Each row is a point. Two turns around zero, p and q, are shown by what they do to some points. Where does a point land after both, in the order given? Backwards means that the second turn is done in reverse. Each puzzle has new turns, and all numbers are rounded.

Turn p:
[-0.15 -0.30 -0.16] -> [-0.24  0.09  0.27]
[ 0.27 -0.06 -0.14] -> [-0.23 -0.10 -0.18]
[ 0.08  0.54 -0.24] -> [ 0.14  0.31 -0.49]
[-0.11  0.55  0.40] -> [ 0.66  0.01 -0.20]
[-0.08 -0.73  0.14] -> [-0.33 -0.32  0.59]
Turn q:
[ 0.05  0.16 -0.35] -> [-0.31  0.17  0.16]
[-0.06 -0.18 -0.45] -> [-0.26  0.40 -0.13]
[-0.31  0.18  0.65] -> [ 0.22 -0.69 -0.17]
[-0.20 -0.20  0.64] -> [ 0.46 -0.42 -0.32]
[ 0.28 -0.14 -0.58] -> [-0.20  0.60  0.17]
[0.25 0.18 0.09] -> [ 0.09 -0.06  0.30]
Where do these land?
q, then p: [-0.03  0.39  0.14] -> [-0.02 -0.20  0.37]
q, then p backwards: [-0.15 -0.20 -0.30] -> [ 0.05  0.14 -0.36]
q, then p backwards: [-0.18 -0.78  0.22] -> [0.12 0.82 0.01]
p, then q: [0.59 0.37 0.09] -> [-0.26  0.65 -0.09]
p, then q: [-0.22  0.23 -0.15] -> [-0.14 -0.11  0.30]

Turn p:
[-0.37 -0.19  0.31] -> [ 0.14 -0.22 -0.45]
[0.40 0.17 0.26] -> [ 0.31 -0.13  0.38]
[-0.28  0.47 -0.65] -> [-0.84  0.02  0.15]
[ 0.06 -0.20  0.39] -> [ 0.41 -0.10 -0.13]
[ 0.19 -0.25 -0.30] -> [-0.01  0.43  0.04]
Turn q:
[0.20 0.19 0.30] -> [ 0.19  0.33 -0.14]
[ 0.62  0.22 -0.28] -> [ 0.70 -0.12  0.08]
[ 0.02 -0.30  0.15] -> [-0.14  0.16  0.26]
[-0.12  0.35  0.48] -> [-0.06  0.42 -0.43]
[-0.51 -0.13 -0.05] -> [-0.49 -0.17 -0.07]
[-0.21 -0.33 -0.60] -> [-0.19 -0.62  0.30]
Where do these land?
p, then q: [-0.01  0.11  0.04] -> [-0.08  0.05  0.07]
p, then q backwards: [ 0.11 -0.03  0.54] -> [ 0.34  0.21 -0.38]
q, then p backwards: [ 0.12 -0.44 -0.73] -> [0.22 0.72 0.42]
p, then q backwards: [-0.35 -0.23  0.15] -> [-0.15  0.42 -0.03]
p, then q: [0.13 0.59 0.00] -> [-0.42  0.40  0.16]

Turn p:
[-0.05  0.12 -0.56 -0.24] -> [-0.15  0.56 -0.12  0.20]
[ 0.08 -0.14 -0.30 -0.33] -> [-0.14  0.42  0.00 -0.16]
[-0.16 -0.60 -0.39 -0.33] -> [-0.26  0.44 -0.39 -0.49]
[ 0.30 -0.16  0.26  0.38] -> [ 0.46 -0.28  0.06 -0.18]
[-0.33  0.47  0.64 -0.15] -> [-0.44 -0.59  0.35  0.30]
[0.37 0.36 0.33 0.46] -> [ 0.52 -0.37  0.33  0.27]
[-0.21 -0.04  0.02  0.21] -> [ 0.01 -0.17 -0.24  0.07]
Turn q:
[ 0.15 -0.03  0.28  0.43] -> [ 0.33  0.34  0.16 -0.19]
[-0.44 -0.05 -0.39  0.00] -> [ 0.03 -0.44  0.20  0.34]
[-0.51 -0.43 -0.14 -0.37] -> [-0.05 -0.77  0.00 -0.10]
[-0.17  0.00 -0.64  0.28] -> [ 0.27 -0.19  0.09  0.63]
[-0.01  0.45  0.32 -0.45] -> [-0.67  0.16  0.05 -0.19]
[0.68 0.10 0.36 0.17] -> [ 0.10  0.68 -0.29 -0.27]
[ 0.30 -0.04  0.21 -0.05] -> [ 0.00  0.22 -0.20 -0.22]
Where do these land?
q, then p: [-0.44 -0.21 -0.39 -0.14] -> [ 0.23 -0.15 -0.32 -0.48]
p, then q: [-0.05 -0.27 -0.53  0.13] -> [-0.21  0.15 -0.11  0.54]
p, then q backwards: [0.27 0.01 0.35 0.10] -> [-0.35 -0.21  0.08  0.17]
p, then q: [-0.41  0.47 -0.31 -0.58] -> [ 0.01 -0.05  0.89  0.17]
q, then p: [ 0.35 -0.31  0.26 -0.08] -> [-0.15  0.50  0.15  0.05]
p, then q: [-0.21  0.47  0.47  0.26] -> [ 0.66 -0.13  0.05 -0.31]
p, then q backwards: [ 0.48 -0.17  0.16  0.29] -> [-0.13 -0.42  0.16  0.39]

Turn p:
[ 0.09  0.49  0.13 -0.14 -0.26  0.28] -> [-0.01 -0.35  0.35  0.17  0.40 -0.01]
[ 0.25 -0.48  0.69  0.28  0.35  0.70] -> [-0.03 -0.75 -0.26 -0.61 -0.31  0.60]
[-0.20  0.43  0.31 -0.35 -0.19 -0.40] -> [ 0.20 -0.18  0.03  0.70  0.06 -0.28]
[-0.43 -0.24 -0.52 -0.34 -0.21 -0.45] -> [-0.26  0.63 -0.37  0.31  0.10 -0.41]
[ 0.10  0.64 -0.17 -0.43  0.23 -0.05] -> [ 0.24 -0.16  0.36  0.07  0.22 -0.65]
[ 0.34 -0.22 -0.25  0.09  0.11  0.12] -> [-0.21  0.12  0.16 -0.38 -0.17  0.01]
[-0.22 -0.16 -0.03  0.47  0.10  0.05] -> [ 0.22  0.23 -0.18 -0.19  0.01  0.37]
[ 0.09 -0.47 -0.17  0.42 -0.13 -0.26] -> [-0.16  0.48 -0.07 -0.07 -0.34  0.37]
Turn q:
[-0.40 -0.45  0.04 -0.27  0.42  0.14] -> [-0.29 -0.59  0.41 -0.10  0.07  0.14]
[-0.02 -0.37  0.30 -0.38 -0.68  0.22] -> [-0.50  0.17 -0.31 -0.55 -0.05  0.45]
[ 0.11 -0.27  0.33  0.21  0.03  0.43] -> [-0.06 -0.17 -0.22  0.01  0.47  0.34]
[ 0.29  0.30 -0.07 -0.26  0.29 -0.20] -> [ 0.41  0.05  0.21  0.15 -0.34  0.11]
[ 0.33  0.46 -0.47 -0.53 -0.03  0.13] -> [ 0.27 -0.05 -0.25  0.17 -0.82  0.11]
[-0.52  0.25  0.06  0.55  0.24 -0.37] -> [ 0.19 -0.01  0.29 -0.05  0.39 -0.74]
[-0.15 -0.35 -0.39  0.30  0.21 -0.20] -> [-0.35 -0.07  0.28  0.41  0.12 -0.29]
[ 0.36  0.43  0.21  0.39 -0.47 -0.14] -> [ 0.33  0.65 -0.42 -0.04  0.16 -0.11]
Where do these land?
p, then q: [-0.04  0.09  0.10  0.57  0.18  0.14] -> [ 0.16 -0.14 -0.30  0.08 -0.13  0.49]
q, then p: [-0.19 -0.51  0.47 -0.05 -0.03  0.07] -> [ 0.12 -0.39 -0.48 -0.23  0.11 -0.26]
p, then q: [ 0.41 -0.10 -0.18 -0.09 -0.09 -0.06] -> [-0.02  0.05  0.03 -0.46  0.06 -0.11]
q, then p: [-0.35 -0.45 -0.09  0.59 -0.23 -0.32] -> [ 0.77  0.14 -0.35  0.22 -0.06 -0.23]
p, then q: [ 0.27  0.29 -0.03  0.23 -0.06 -0.42] -> [ 0.29  0.32 -0.24 -0.19  0.31  0.11]
q, then p: [ 0.12  0.33  0.68 -0.74 -0.15  0.10] -> [-0.74 -0.58  0.23 -0.11  0.26 -0.38]
q, then p: [-0.21  0.31  0.01 -0.21 -0.52  0.32] -> [-0.42  0.32  0.01  0.10  0.23 -0.45]
q, then p: [-0.33  0.48 -0.45 -0.01  0.23 -0.05] -> [-0.25  0.35  0.11  0.41 -0.46  0.16]
p, then q: [ 0.32 -0.45 -0.52 -0.29  0.66  0.21] -> [-0.17  0.21  0.37 -0.54 -0.80 -0.04]
